Every row gives one point. To make a cloud, some directions were put in groups of two or more. Within a group, all points are equally far from the middle, so they leave a hole (a ring in 2 directions, a hollow ball in 3). The other directions are filled evenly. Then the cloud was stretched, turned, moved and blurred a little. Count the holes, and give their numbers of directions, smallest first.
In the rows, 128 means zero.

Cloud (21 x 3):
[[173  98 153]
 [121 109 188]
 [172 176 115]
 [136 170 187]
 [181 219 142]
 [138 158  94]
 [148 165 157]
 [117  99 183]
 [145 122  62]
 [190 190 157]
 [126 126  79]
 [132 153 203]
 [196 168 165]
 [183 151 208]
 [119 101 120]
 [132 154 131]
 [180 136 175]
 [178 112 182]
 [132  85 129]
 [179  95 140]
 [104 132  56]]
Holes: 0

Cloud (26 x 4):
[[185 143 169 147]
 [217 106 132 146]
 [187 149 123 117]
 [132  70 149 157]
 [152  79 139 181]
 [131 113 190 106]
 [206  76 108 166]
 [161 150  59 160]
 [ 90 151 144  79]
 [120  82  97  58]
 [153 163 169 165]
 [ 70 119  98 140]
 [191 119  85 204]
 [164  65 156 162]
 [152  78 136 181]
 [163 115 173  51]
 [164 162 128 100]
 [128 118  81  89]
 [161  80  76 177]
 [135  96  72 103]
 [ 81 116 152  99]
 [198 134  88 178]
 [147  66  73 144]
 [111 152 141  70]
 [190 177 128 167]
 [ 67 134  85 133]]
Holes: 1 (3)

Cloud (55 x 6):
[[127 132 114 177 124 146]
 [118  90 178 172  59 123]
 [111 137  60  65 162 113]
 [133 135  71  61 170 127]
 [149  88 177  50 138 157]
 [150 133 187  39 123 115]
 [162  94 179 163  72 112]
 [124 162 193 121  85  41]
 [114 119 191 169 162 144]
 [166 101  53 168 130 135]
 [131 140  94 111 110 198]
 [129 104 105  83  49 115]
 [115  75 119  64  91 101]
 [126  95  60  74 138 203]
 [152  96 126  67 168 175]
 [107 132  38  70 148 114]
 [149 101 172  48 135  89]
 [105 164 164  89 152 172]
 [106  76 170 125 138  78]
 [170 166 149 151 143 127]
 [127 140 137 172 133 146]
 [151 142 163 153 182 119]
 [158 199 141 138 152  83]
 [146  84  66 112 161 162]
 [115 127 228 158 133  69]
 [ 82  53 142  80 106 144]
 [159 122  60  61 157 116]
 [147 125  84  63 126 173]
 [126  74 173 112 127  67]
 [151 155 144  73 132 173]
 [ 83  94 197  59 144 111]
 [152 124 113  69 191 126]
 [193 119 114 124 153  82]
 [148 109 163  50 126 180]
 [191 122  74 168 101 115]
 [ 94  81  83  78 104  69]
 [ 84 145 120  63 143  86]
 [ 75  62 148  83 128 140]
 [103  87 153 117 188 160]
 [187  89 124 153 110 122]
 [135 141 195 144  79  52]
 [148 166 221 107  90  49]
 [167 147  78 143  91 154]
 [195 118 116 139 140  89]
 [138  98  39 109 163 126]
 [ 95 147 153  99  87  76]
 [151 110 139  50 111 144]
 [190 180 177 114 100  52]
 [110  97 113 169 127  82]
 [180 108 220 145 120 111]
 [ 78 120 190  72 111 127]
 [179 179 186  95  99  66]
 [ 89  70 115 119 156 137]
 [131 144 209 139  83  60]
 [163  87 195  71 155 122]]
Holes: 2 (2, 2)

Cloud (74 x 8):
[[152 112 128 169 100  67 170 128]
 [128  87  63 180 106 170 117 220]
 [ 57 109 109 160 127  66 114 199]
 [166  61  89 175  82  98 157 136]
 [129  69 127 126  78 148 126 124]
 [ 81 128 140 187 155 106 117 206]
 [135 151  12 135  74 133 120 119]
 [156  88 145 226 129 159 108 126]
 [134 107  98 107 183 106  76 194]
 [104  85 162 110  84 138 126 133]
 [179 210  72 117  95 125 105 205]
 [106  61 104 189  94 182  70 142]
 [ 94 111  82 230  64 160 135 109]
 [163  65  74 222 139 169 158  98]
 [116  92 147 120 105 187 108 129]
 [107  55  75 179 177 129  92 160]
 [135 108  50 168 149 121 179 146]
 [181 221  77 122 110 149 127 197]
 [ 62 147  93 188  94 115  93 126]
 [180 132  37 111 128 174  68 103]
 [136 131  74 146 165 128 111  80]
 [ 77  96 143  89  79 135 116 154]
 [110 180 104 194 132 179 143 153]
 [ 72 120 164 190  95  89 101 149]
 [103 144  75 234 133 134 121 194]
 [179 201  95  75  97 124 163 175]
 [101 140  72 104 122 175  43 137]
 [ 81  90 115 140 112 122 138 217]
 [143 143  87 156 132 187 166  94]
 [ 99 148  65  62 105 128 109 103]
 [161 199  98 135  83 107 141 105]
 [132 100  94 141 118  59  84 178]
 [173 159 130  94 147 150 126 184]
 [147 133  36  86  74 142 117 129]
 [112 132  60 127  94 109 149  93]
 [126  67  84 195 110 212  76 160]
 [140  71 101 145 116  60 119 126]
 [ 84 180 103 142  97 130 198 174]
 [137 162  50  73 168 148  83 175]
 [122 140  69 127  75 167 132 219]
 [156  85 135 119  80 121 138 127]
 [155 161 123 122  92  92  91 198]
 [ 73 123  98 213 151 143 119 181]
 [144 142 106  60 167 139  58 124]
 [190  69 115 150 153 156 115 124]
 [ 68 108 118 160 134 168 152  95]
 [ 89 174  47 166 112  94 124 182]
 [ 99 234 124 119 102 103 160 182]
 [109  44  82 163 173 133 124 154]
 [164 150  87  54 105  88 106 152]
 [147 132  96 204 169  96 112 172]
 [ 94 146 139 207 130 160 120 116]
 [ 98 137  94 179  63 144 167 107]
 [162 140  34 119 115 212 159 159]
 [102 206  97 145 146 173  99 159]
 [144 137 104 168  82 100 181 100]
 [146 184  57  59 103  92 111 145]
 [ 77 133  83 197 101 188 117 107]
 [114 114  98 184 128 184 164  95]
 [146 147  32  69 110 121 120 186]
 [160 103  50 112  64 175 116 116]
 [ 81 124 108 103  73 138  83 175]
 [110 168  83 100 139  49 154 144]
 [131 107 187 133 123 100  88 122]
 [118  95 172 164  93  93 152 117]
 [ 79 160  83 166 172 106 110 178]
 [116 110  56 192 124  70 116 179]
 [119 116  56 102 144 141  88 213]
 [189 111  93 101  78 116 135 141]
 [ 92 114 128 167 181  96  72 111]
 [ 87 121 121 207 107 110 146 207]
 [ 88 112 145 191  79  98 127 185]
 [148 172 107 143 169 119 164 133]
 [ 81 177 108 108 115 183  64 140]]
Holes: 3 (2, 2, 3)
